Every row gives one point. The points of each table are mixes of a few directions, plus a little noise. Count the directions of each table, and those that both share. Where both have some left over, give the other angles between the two spaces (their principal angles), to ten degrees, smallest first.

First:
0: -59   7
1:  -2   0
2:  18  -2
3:  42  -5
Second:
0:  55 -60
1: -12  14
2: -17  17
3:  -7   8
4:  10 -10
5:   0  -1
6: -30  34
Directions: first 1, second 1, shared 0; angles 40

First:
0:   5 -13   1   6
1:   5 -14   1   7
2:  19 -49   3  24
3: -16  42  -3 -21
4: -13  34  -2 -16
Second (8 x 4):
0:   8   3  -3   2
1:   6   6  22   7
2:  56  15 -25  14
3:   9   0 -18  -1
4:  -9   3  37   5
5: -16 -10 -28 -11
6: -60 -16  22 -15
7:   6   0  -8   0
Directions: first 1, second 2, shared 0; angles 80

First, 7 rows:
0:  -4  -6  -5  -1  -1  21   0  10   8
1:  44  13   2   6  24 -35  12 -34  19
2:  -1  10 -21  36  27 -10  33 -12 -30
3: -21   1   6  -8 -14  -5 -28   3   4
4: -18 -12  -5 -17 -19  11   4  16 -22
5: -11   1  33   8 -15   0  -1  16 -20
6:  10  -8 -10 -23  -3  18 -20   0  41
Second, 10 rows:
0: -11  -3  16   0  -7  -5  25  -1 -14
1: -16   1  13  -7  -8  -7  18 -13  19
2:   3  -1  -8  -1   7   9 -13  -3  23
3:  32   7  16  14   3 -14  -2  12 -38
4:  32   1  -7  14  15   9 -25  15 -20
5:  -4   2   7  -3  -3  -4   4  -7  14
6:  15   5  49   5  -2 -17  28 -16  19
7:  18 -14 -12  12  24  35 -18  14  -2
8: -11  -1 -42  -4  -3   7 -22  16 -30
9: -60   4 -33 -29 -27 -12   5 -17  28
Directions: first 5, second 4, shared 2; angles 30, 80

First, 11 rows:
0:   9  -1  -4   1  26  -7   8   1   1  19  12   4
1:  14  22 -30  -3 -20  32 -10   4  48  17  25  -2
2:   9  -8   2   2  41 -18  14   0 -11  22  10   6
3: -14  -4  13   0 -26   0  -7  -2 -14 -27 -21  -4
4:   3   6  -7  -1  -7   9  -3   1  12   3   5  -1
5: -12  11  -3  -3 -57  26 -19   0  15 -29 -13  -8
6: -21  -3  16  -1 -45   5 -13  -3 -16 -41 -30  -7
7:   7   1  -5   0  15  -2   4   1   4  13   9   2
8:  20  -4  -9   2  60 -18  19   2   2  42  26   9
9:  -7 -19  23   3  29 -30  12  -3 -40  -5 -16   3
10:  -6   0   4   0 -16   3  -5  -1  -3 -13  -9  -3
Second, 8 rows:
0: -14  22  -2   9   2  13  25  38  -7  18 -12  -7
1:   7 -11 -19  10  18 -54   4  -4   9 -17  -7 -15
2:  -2   3   5  10   4   1  21  14   5   1  -3  12
3:  -1  11 -27  27  -3  -4 -19 -16   0 -30  30 -38
4:  10   9  16  15 -15  32  17   6   9 -17  32  15
5:   4 -16  12 -35   4 -13  -9  -2  -5  23 -29  14
6: -23   0  -1  -6   3  22 -16 -13 -12  25 -19   9
7:  20 -18  16 -31 -13   4 -23 -23   1  -3   8  11
Directions: first 2, second 5, shared 0; angles 50, 80

First:
0:   4  -1   4   9   5  -4  -2  -8   9   1   3   4  -7   6  10  -1   6   1
1:   3  -3  -3  -4  -4  -2  -3  16  -9   3  -3  -6   4   0  -9  -4   5  -2
2:  12  -4  13  25  14 -13  -6 -21  26   5   8  11 -22  18  28  -5  20   2
3: -17  11  -3 -13  -3  18  14 -22  -2 -14  -1   6  10 -17  -1  16 -32   3
4:   9  -3   8  17   8  -9  -4 -12  16   4   6   7 -14  12  18  -4  14   2
5:  23 -13   8  24   8 -25 -17  17  11  18   4  -2 -19  26  11 -20  43  -3
6: -15   6 -11 -23 -11  16   8   8 -20  -8  -7  -6  20 -19 -21   8 -25  -1
7:  -9   5  -7 -15  -7  10   6   4 -13  -6  -4  -4  12 -12 -12   6 -17   0
8:  -8   4  -3  -9  -3   9   6  -3  -5  -6  -2   0   7  -9  -5   6 -14   1
9:  -1  -2  -7 -11  -8   1  -2  21 -15   2  -5  -9  10  -5 -17  -3   0  -3
Second, 9 rows:
0:  16  -3   3  11  -2 -11 -20  17  -2  10   0  -5  32   7 -14  13  11  -5
1:  -1  -7  -6 -12  -6  -8  12  21  -8  -7  -2  -6 -18  -1  -8 -27  13  -4
2:   3   1   0   3   1   3 -16   6  -6  14  -3  -5  15   1  -5  13  -1   1
3:   0  -6  -1   0   3  -1  -6  10  -5  13  -3  -5 -22   7   5 -14  13   2
4:   2   0   2   6   3  -2  -2  -5   5   3   2   2  -5   4   6   0   3   1
5:   8  -1   0   2  -6 -11   3  10   2  -9   2   0  18   0 -11   0   5  -6
6:   9  -3   6  14   6  -9  -5  -6  12   4   4   4  -8  11  11  -3  14   0
7:  -2   0   0  -1   1  -1   5  -3   3  -3   1   2 -11   1   5  -7   2   1
8: -36  19  -5 -23   0  38  28 -50  -1 -24  -1  13  -2 -29  11  25 -60  11
Directions: first 2, second 4, shared 2

First (9 x 24):
0:  -3   7   1  -5  -7   7  -2  18  -9  -8  -9  -5   8 -14  -5   5 -13  -2   2   1   4   9   1  -3
1:  -4  10   1  -7 -10  10  -2  25 -13 -11 -13  -7  12 -19  -8   7 -18  -2   3   2   6  13   1  -5
2:  -1   2   0  -1  -2   2   0   4  -2  -2  -2  -1   2  -3  -1   1  -3   0   0   0   1   2   0  -1
3:  -3   8   1  -6  -8   8  -2  20 -10  -9 -10  -5   9 -15  -6   6 -14  -2   2   1   5  10   1  -4
4:   9 -25  -2  17  23 -24   6 -60  30  27  31  16 -28  46  18 -17  43   6  -6  -4 -15 -31  -3  11
5:  -4  12   1  -8 -11  11  -3  29 -15 -13 -15  -8  14 -22  -9   8 -21  -3   3   2   7  15   1  -6
6:  -1   4   0  -2  -3   3  -1   8  -4  -4  -4  -2   4  -6  -2   2  -6  -1   1   1   2   4   0  -2
7:   4 -11  -1   8  10 -11   3 -27  14  12  14   7 -13  21   8  -8  19   3  -3  -2  -7 -14  -1   5
8:   2  -7   0   5   6  -7   2 -16   8   8   9   4  -8  13   5  -5  12   2  -2  -1  -4  -9  -1   3
Second (10 x 24):
0:   2 -24 -22  20   4 -29 -13 -30  12  21  -1   0 -19  25   8  -4  17   1  13  -8  -6 -10   9   9
1:  -8   6  26 -28  27  18   1  13  17 -25  20  12  -1  -1   3  10 -12  -6 -11   0   1 -15   9  10
2:   3   8   5 -10  -8   9  16   9 -11 -12  -8  -6  24 -17  -6   6  -1  -3  -8   6   1  13 -22 -15
3:   4  -4  -3  -3  -6  -3  14  -5  -5  -5  -9  -7  21  -7  -4   8   8  -4  -5   2  -2   9 -22 -13
4:   1  10  -1   4  -8  -7   6   0 -15  -2   0  -1 -18  -4  -3  -9   6  -2   3  -3  -8   4  -7  10
5:   2  13  21 -11   4  26  11  10   3  -5  12   6  16  -7   0  -2  -6   6 -17  11   6  -1  -5 -12
6:   3 -27 -14   8   9  -9  -9 -20  22  16  -4  -2  18  18   7   9   7   3   2   0   5  -8   6 -12
7:  -5  14  15  -4   9  16 -10  13   6   0  16  11 -19   2   3 -10 -13   5  -3   2   4 -10  23  12
8:   1  16 -11  11 -25 -11   2  11 -31   0 -16  -9 -19 -17  -9 -10   0  -3  12  -5  -6  17  -8   9
9:  -2 -11 -17  13  -4 -10 -18  -2   4  13 -11  -5  -4   7   1   2  -6   3  13  -4   5   1  17   1
Directions: first 1, second 5, shared 1

First:
0:   0  -6   2   4   2  -2  -2   2   3   1   1  -1   6   5   3   5   2   7   1  -9   7  -2  -3  11  -6   7   1  -8  -3  12   4   3
1:  -1   4  -1  -2  -1   1   1   0  -2  -1  -1   0  -4  -3  -1  -3  -2  -4  -1   6  -4   2   2  -7   3  -5  -1   5   2  -8  -2  -1
2:   0  -4   2   3   1  -3   0   1   4   0   0  -2   3   3   3   3  -1   5   1  -6   5   0  -2   8  -4   5   3  -6  -2   5   3   2
3:   1  -4  14  10   2 -19   3  12  16 -12   3 -15  -4  -3  19   1 -22  15   7  -9  11   6  -6  19 -10   9  17 -23  -3 -10  10  10
4:   0  -6  -2   2   1   3  -2  -2  -1   5   0   4   8   6  -2   5   8   4   0  -8   5  -3  -1   7  -3   6  -3  -2  -3  15   1   0
5:   0 -10  -5   3   2   8  -5  -5  -3   9   0   9  14  12  -6   9  18   5  -2 -14   7  -8  -3  10  -5   9  -7  -1  -3  28   0  -1
6:  -4  27 -20 -25  -8  25   3 -14 -27   6  -5  15 -17 -16 -27 -20  13 -40 -11  44 -37   1  16 -60  31 -35 -21  49  13 -32 -23 -16
7:   1  -7   7   7   3  -9   0   5  10  -3   2  -6   4   4   9   5  -7  12   3 -13  11   1  -5  18  -9  10   8 -16  -3   7   7   6
8:  -1   6   2  -2  -1  -3   2   2   1  -5   0  -4  -8  -6   3  -5  -9  -3   1   9  -4   3   2  -7   4  -6   3   1   2 -15  -1   0
Second:
0:  -3  -5 -10 -14   9   4 -10  -8 -22   0   0 -11 -18   2 -27   7  16 -10  -6   6  -9   3   3 -13  11 -24  -1  10  16 -15 -15   7
1:  -2  -5 -41  -2  17  20  24  -4 -19  12  -3  16  13   0 -23   8 -10 -12 -11  15 -11 -12  -3 -14  10  -9  -8  29   8 -18  30   7
2:   1  14  28  -2 -14 -13 -12   3  11 -13   1 -13 -18  -9  17 -14  -3  -1   7   4  -2  12   5  -5   1  -3   6 -12  -2  -8 -23  -7
3:   2   0  28   6 -11 -13 -13   3  16  -6   3  -7  -1   2  19  -3   5  12   8 -15  12   5   0  16 -10  13   5 -21  -9  21 -14  -4
4:   0  13   5   0  -6  -3   5   4   7  -5  -1   0  -5 -10  12 -12 -14  -5   2  12  -5   4   3 -11   3  -2   2   3  -2 -16   0  -5
5:  -1  12  -5  -5  -2   2   9   1  -2  -4  -2   0  -8 -11   0  -9 -13 -11  -2  20 -11   3   4 -19   9 -11   0  12   3 -26   2  -2
6:   0 -21   0   0   7   1 -15  -6  -8   6   2  -5   5  18 -13  18  26  11   0 -26  13  -4  -5  21  -8   4  -1 -12   3  30  -8   7
7:   1   2 -14  12   2   7  21   5   9   7  -2  18  23  -1  11  -1 -18   4  -2   3   3  -9  -4   4  -5  17  -3   6 -11   4  30  -2
8:   0  -7   1  -3   2   0  -8  -3  -5   0   1  -5  -4   5  -7   6  12   2   0  -7   2   0  -1   5   0  -3   0  -4   4   7  -8   2
9:   2  -3   9   9  -4  -4   0   4  12   1   1   5  12   4  14   1  -1  10   3 -12  10  -2  -3  15 -10  17   1 -11 -10  20   5  -3
Directions: first 2, second 3, shared 1; angles 50

First (9 x 32):
0:  13   2  19   1 -13  10 -18   3  19  24  -3   7 -12  11   1 -19  -2  39  -7   7   1   9  -2  18  -1   6  25   2  -4  -7  17  -4
1:  -1   8   4 -13  24  -2  25  14  -7 -59  27 -43  14  11  28   7   1 -32  -1  14 -33 -24 -24 -13 -17  11  11  -3  10  20 -36  -8
2:  -5   1  13   5   6   2  -8  12  -2 -20  10   3  -1  -2 -12 -16   0  11   0   4  -4  -3  -3   9 -12   2  -3  -4  10  -6   2  -7
3:   1 -14 -45  -2  -6  -9   9 -28 -13  40 -27  15  11 -12   8  36  -2 -28   9 -11  25  14  22 -29  27 -21 -19  -3 -18   8   6  26
4:   0   8  20   3  -8   3  -4   4  10   4   2   0 -13   4  -8 -11   3  14  -5  -4  -2  -2  -5  18  -4  10   5   8   2  -8   2 -12
5:  -5   4   9   4  -5  -1  -1   1   2   2   0   4  -9  -2 -12  -4   3   2  -1  -8   2  -2   0  10  -1   4  -7   6   3  -7   1  -7
6:   4   5  11   0 -10   2  -1  -2  10  14  -3   0 -10   5   0  -3   2   9  -4  -4   0   1  -2  11   3   7   8   8  -3  -3   2  -5
7:  -8  -7  -2  10  -1  -1 -16   3  -6   5  -4  25   0 -12 -24 -11  -1  14   4  -4  14   9  12   4  -1  -9 -17  -7   5 -12  17   2
8:   1  -7 -28  -8  13  -5  14  -7 -14 -11   0 -12  19  -2  20  22  -3 -29   6   5  -2  -2   2 -28   5 -10  -4  -9  -4  16 -13  15
Second (8 x 32):
0:   7 -11 -14   1  -4 -10  -5 -14  -6   3   1  -1  -1 -18  -2  60 -11 -17  -9   6  19 -11  -1 -21  23 -14  27   8  -3  16 -13  29
1:   1 -12  -7   5  -6  -6 -15  -9 -10   8  -1  13  -4 -19 -21  28  -3  -5  -4  -1  24   0  10  -6  11 -12   1   4   3  -6   4  14
2:  -8  10  19   7  10   7   0  23  10 -24   8   3   2  12   1 -41  -3  28   3   6 -22  -2 -11  13 -17   8   2 -11   6   3   6 -12
3: -18  11  21  14   2   2   0  18   8 -16   3  14  -8   1 -20 -34   1  22   3  -8 -10  -3  -5  20 -11   7 -14  -2   7  -5   7 -15
4:  10 -24 -28  -5   6  -7 -16 -13 -24  -2   4   3  15 -20  -5  39  -5 -21   0  12  24   4  14 -27   8 -22   2  -8   4  -1  -1  25
5:  -2   7  -9   1  -3   2  14  -2  11  18 -16   5   2  11  17 -12  -2   7   6  -6  -8   7   0  -3   7   1  -3  -4 -14  12   5   2
6:  -4  10   2  -9   1   1  20  -2  -1  -4   0 -19  -1  11  10 -12  12 -22   3 -10 -14  -3  -3   6  -8  14 -19   7   0  -5 -11 -20
7:  15   8  14 -15  -7  12   3  -1  12  16   0 -20  -5  23  19 -28  12   7  -3   2 -14   8  -4  18 -13  19   4   6  -3 -14   3 -23
Directions: first 4, second 6, shared 4

First, 10 rows:
0: -17  10 -17  -8   2   5  -8  -6  -4   0   6   0   9  13   9 -11   8   0 -21 -11   1  14   3  -2  -3   1  13   6  -5   2  -9  -1
1:  10  -4 -14 -14  -3   2 -13  20   5  -8  19 -18   0  -2  14   0   8   3   8  -8   0  -2 -34 -15  26   1 -23   2  -7  18  14   0
2:  10  -1  41  10 -12 -23 -32  27   9  32 -23  -2  -2 -20  -4   6  -3 -13  25  -9   0  -7 -11   5  42   2 -25 -17  -8  28  30  19
3:   6  -5 -31 -11  -1  14  11  -6  -4 -23  22  -8 -15  11   7  -2   3  13  -3  12  -3   1  19 -10 -21  -3   0   6  17 -21  -9   4
4: -16   7  32  17  10 -21   8 -14  -5  18 -27  27   5 -11 -18   8  -8  -3  -4  12   1  -6  30  25 -12  -3   8  -1   1  -3  -6  -7
5: -31  22  -8 -14   5 -11 -35  12   0  17   5  -4  31   6  20 -15  19 -11 -28 -36   5  18 -41  -3  40   4  -3   5 -33  45   5  -8
6:  -6  -3  13  11  23  -6  42 -20  -3 -13  -3  19  12 -13 -16  17  -9   6  -3  21   3 -18 -12  17 -24  -3   4  13  -7  -5 -15 -39
7:  26 -11 -23  -8 -26  36 -11   7   7  -7   8 -26 -13  21  10 -16   0  -7   8 -19  -4  20  -5 -26  -3   8  20 -11   8 -19   4  29
8:  23 -20  21  21   8   5  53 -21   0 -18 -12  15 -17 -14 -28  23 -23  10  23  39  -1 -25  23  14 -45  -4   7   1  20 -39 -11 -16
9:  -5   5 -13  -7  -6   0 -16   2  -5   2   5  -3 -10   9   7  -8   5   3  -6   0  -2   8  30  -4  -3  -1   0  -3  12  -6  -1  18
Second, 11 rows:
0:  24  21  -5 -16 -46 -23 -13   2  26  13 -24 -41  28  11  14 -24 -27  -7  11  15  36  27 -60 -12  10  11   1 -23  -2 -21  -1  18
1:  -2  -8   4  -9  -3  -9   2  -8   2   5   0   2 -13  -3  11   3  -8   3  -2   1 -11  -4  13   9   6   3  -6  -5   6  -4  -4   2
2: -20   5   0 -16  18 -17   8  -7  -7  11 -18  -8   6   0  23   0 -15 -32  14 -12 -31  -1  35   1  -7   4  -5   5   2  10  14 -20
3:  -5  -3  -1  -8  24   6  20 -13  -5  -2  11   0   5   6  10   7  -1  -2  -3   2  -9  -7   7   1  -6  -4   6  19 -14   4 -13 -22
4: -10  22  -6 -28  18 -19  18 -12   2  14 -22 -34  37  15  32 -10 -26 -42  20  -3 -12  11  -2 -12 -11   6   5  13 -17   6   4 -33
5:  -4  -6   0  40   7  31 -17  25 -16 -21  15  35 -15 -13 -46  10  41  18 -10 -12   6  -8  11  -2  -6 -11   3   2   9  14  14  15
6:   9  -2   3  -1 -26  -9 -13   3   9   4  -5  -3  -9  -4   0  -5  -6   9  -1   5  10   5 -11   4  10   5  -7 -18  11 -10   1  20
7:  26 -20   5  -5 -28   2   0 -14  18  -1  24   5 -25   0   2   2  -6  46 -22  23  24  -5 -31  13  20   2  -3 -12   2 -26 -33  24
8:  -7  17  -8  15  25  20   5  12 -12 -12   1  -2  29   7 -19  -1  18 -16   6  -8   7   4 -10 -17 -18  -8  14  21 -16  16   9 -19
9:  -2 -30   9  -4  13   7  14 -19  -4  -3  28  27 -40  -7   6  18   4  31 -20   6 -18 -24  29  21  10  -4  -6   7   3  -6 -24  -1
10: -10   6  -1  30  -2  11 -25  30 -14 -10 -10  18  -3 -13 -33   0  26  -8   6 -18  -2   2  17  -6  -8  -5  -3  -9  17  16  33  15
Directions: first 5, second 4, shared 0; angles 30, 50, 70, 90

First:
0: -13  -2  -3 -12  -1  -2   4  -1 -16  14   8  24 -11  12  -3  15  10 -10 -21   6   4  -2   5  11  20   6   9  22  16  -6  16  -2
1: -11  -6 -21 -11  -8   2   9  -1 -18  13   7  23 -16  14   3   8   7  -6 -31   1   1  -7   5  11  29  19  -2  20  20 -10  20   1
2: -19   3  16 -15   5  -7   0  -2 -13  16   8  30  -6  10 -11  21  14 -11 -11  14   5   3   5  10  10  -7  20  26  11  -2  13  -7
3:   4  11  30   9   9  -1  -6   0  25 -12 -14 -15  19 -23  -7 -14  -6  16  35   8  -5  13  -2 -13 -38 -21   5 -18 -25  10 -22  -4
4:  14 -10  -6   2   2  -6 -11  -1 -17   1  17 -18  -1  26   5  22   1 -31   0 -17  11 -11 -10   4  14  -6   0  -3   6   3   1   4
5:   6   5  20   6   7  -2  -7   0  12  -8  -5 -14  12  -9  -4  -4  -4   3  24   1   0   6  -4  -7 -22 -16   4 -12 -15   7 -14  -2
6:  11  -8 -28   6  -9   5   4   1  -4  -4   2 -12  -7   6  12  -7  -6   0 -12 -14  -1  -9  -2   0  14  17 -16  -8   5  -5   3   8
7:   7  15   6  21  -2  14  11   4  49 -27 -37 -21  18 -56   2 -59 -20  60  34   9 -22  17   5 -25 -50   4 -21 -37 -34   4 -29   2
8:   3  -1   4   1   2  -3  -4  -1  -3   0   4  -6   1   6  -1   7   0  -9   4  -3   3  -2  -3   0   0  -6   3  -1  -1   2  -2   0
9:   2  -2  -1   0   0  -1  -3   0  -5   1   5  -2  -1   6   1   6   1  -7  -1  -3   3  -3  -2   2   4  -1   1   1   3   0   1   1
10:  -5  -5 -15  -6  -5   1   5   0 -12   7   5  11 -10  10   3   6   4  -6 -19  -1   1  -5   3   7  19  12  -2  11  13  -6  12   2
Second (9 x 32):
0:  -5  10   6   5 -27 -12   3   6  21  -6  -9   7  11 -21  -9   7 -18  22  -4   4 -11  10 -20 -10  12  17   9   4  12  -2 -21   8
1:  -1   2   3   1 -13 -10   4   1   9   0  -3   2   5  -1  -5  14 -15  -4  -3  -5  -2   1 -15  -2  14   5  11  -4   8  -1 -13   3
2:  -6  17   8   5 -31 -10   1  11  25  -9 -13   8  13 -28  -8   0 -15  33  -4   9 -19  14 -23 -12  10  23  10   8  15  -3 -24  11
3:   6  27   4 -21  33  19 -15   6 -24  -2   1 -16  -4  36  24 -26  34 -15   1   2 -14 -13 -10   9  -8   5  14  -8   3   0  14   3
4:   1  12   2  -4   4   7  -6   5  -2  -3  -3  -3   1   1   7 -14  11   9   0   6  -9   0  -3   0  -5   7   2   2   2   0   2   3
5:  -6   4   5   8 -31 -15   6   4  24  -5  -8   9  10 -23 -12  13 -24  19  -4   2  -8  11 -18 -10  14  14   8   4  11  -2 -23   6
6:   4 -27  -8   3  15  -1   6 -14 -13  10  12   0 -11  15  -3  15  -2 -31   3 -13  24  -8  21   9  -3 -24 -11  -7 -13   3  15 -12
7:   6 -14  -9  -5  38  20  -6  -9 -28   6  12  -8 -15  19  12 -18  29 -17   6  -1  16 -10  36  13 -24 -22 -21  -1 -20   4  33 -11
8:   2 -32 -11  10  12   3   7 -14 -11   9  11   2 -10   2  -5   9  -1 -17   5  -8  26  -4  32   7 -10 -25 -23   0 -18   4  19 -11
Directions: first 3, second 3, shared 0; angles 30, 90, 90

First, 11 rows:
0:  -3   1  -2 -24 -13  -7  12   6   2  -3   2   5  14 -13   0  27   4 -17  -5 -19 -12   9 -18  -7  -2 -24   8  -9  -6   0   8  -7
1:   0  -1   1   3   1   1  -2  -1   0   1  -1   0  -2   2   0  -3   0   2   1   3   1  -1   2   0   0   3  -1   1   1   0  -1   0
2:   1   1   1   4   2   1  -1  -1   0   1   0  -1  -2   1   0  -4   0   2   1   3   1  -1   3   1   0   4  -1   2   0   0  -1   1
3:   1   0   0   6   3   2  -2  -1  -1   1  -1   0  -3   2   0  -5  -1   4   1   4   3  -2   4   1   0   5  -1   2   1   0  -2   1
4:  -3   1  -2 -18 -11  -6  10   5   1  -2   2   4  12  -9   1  21   3 -13  -4 -16 -10   7 -14  -5  -2 -19   6  -7  -4  -1   6  -5
5:  -2   1  -2 -17  -9  -5   8   4   2  -2   2   4  10  -9   0  19   2 -11  -3 -14  -9   6 -13  -5  -2 -17   5  -6  -4   0   6  -4
6:  -2   0  -1 -13  -7  -3   6   3   1  -1   1   2   7  -6  -1  14   1  -9  -3 -10  -7   4  -9  -4  -2 -12   5  -4  -3   0   4  -4
7:   1   0   0   7   4   2  -3  -2  -1   1   0  -2  -4   4   0  -8  -1   6   1   7   4  -3   6   3   0   7  -2   3   2   0  -3   2
8:  -6   1  -3 -37 -21 -12  19   9   4  -4   3   7  22 -19   0  42   6 -26  -8 -31 -20  13 -28 -11  -3 -37  12 -15  -9   0  13 -10
9:   6  -2   4  38  21  11 -19 -10  -4   5  -3  -7 -21  19   0 -43  -6  26   8  31  19 -14  28  10   4  37 -12  14   9   0 -12  10
10:   8  -2   5  53  31  17 -27 -13  -6   7  -3 -10 -32  27  -1 -60  -9  37  12  44  28 -19  40  16   5  53 -17  20  12   0 -18  14
Second:
0: -10   4   1 -11  -2 -16  -5 -10  19   3  -5  -6  -9   8 -23  -2   4 -11   2  16   2 -22   1  -3  -9   2   0  17  -8  -4   3 -13
1:  13  -3  -5  11   2  21   5  16 -24  -3   6   7  12 -10  28   2  -4  12  -2 -19  -5  31  -1   3  11  -1   0 -21  12   8  -3  18
2: -26  -5   9  11  -6  -8  -9 -14 -21  11   6 -13 -10 -17  16   8 -11  -9 -10   4  -4 -36  -3 -14  15   4 -19  15  15  -3  12 -14
3:  14   4  -9  -4   2  10   3  13   1  -4   0   5   7   3   1  -2   4   2   4  -5  -2  25   0   4  -3   1   7  -9   1   7  -5  11
4:  16   5 -15   2   0  23   0  23 -22  -2   6   2  12  -9  22   1  -1   0   1 -14 -10  38  -2  -1   9   5   1 -15  17  15  -2  19
5:  -4   8   0 -20   0 -22  -2 -11  40  -1 -10  -3 -10  20 -43  -6  10 -12   8  23   7 -19   3   2 -21   0   8  20 -21  -7  -2 -15
6: -20 -11  22   8   1 -21   1 -27  12   2  -3  -1 -12   4 -10   1  -4   8  -4   8  11 -44   2   2  -2  -9  -5  11 -15 -18   4 -18
7:  15  -1  -3   3   4  12   6  11  -4  -6   1   9   9   2   8  -2   2  11   2 -12   0  27   1   8   0  -4   7 -17  -1   3  -6  13
Directions: first 1, second 3, shared 0; angles 80
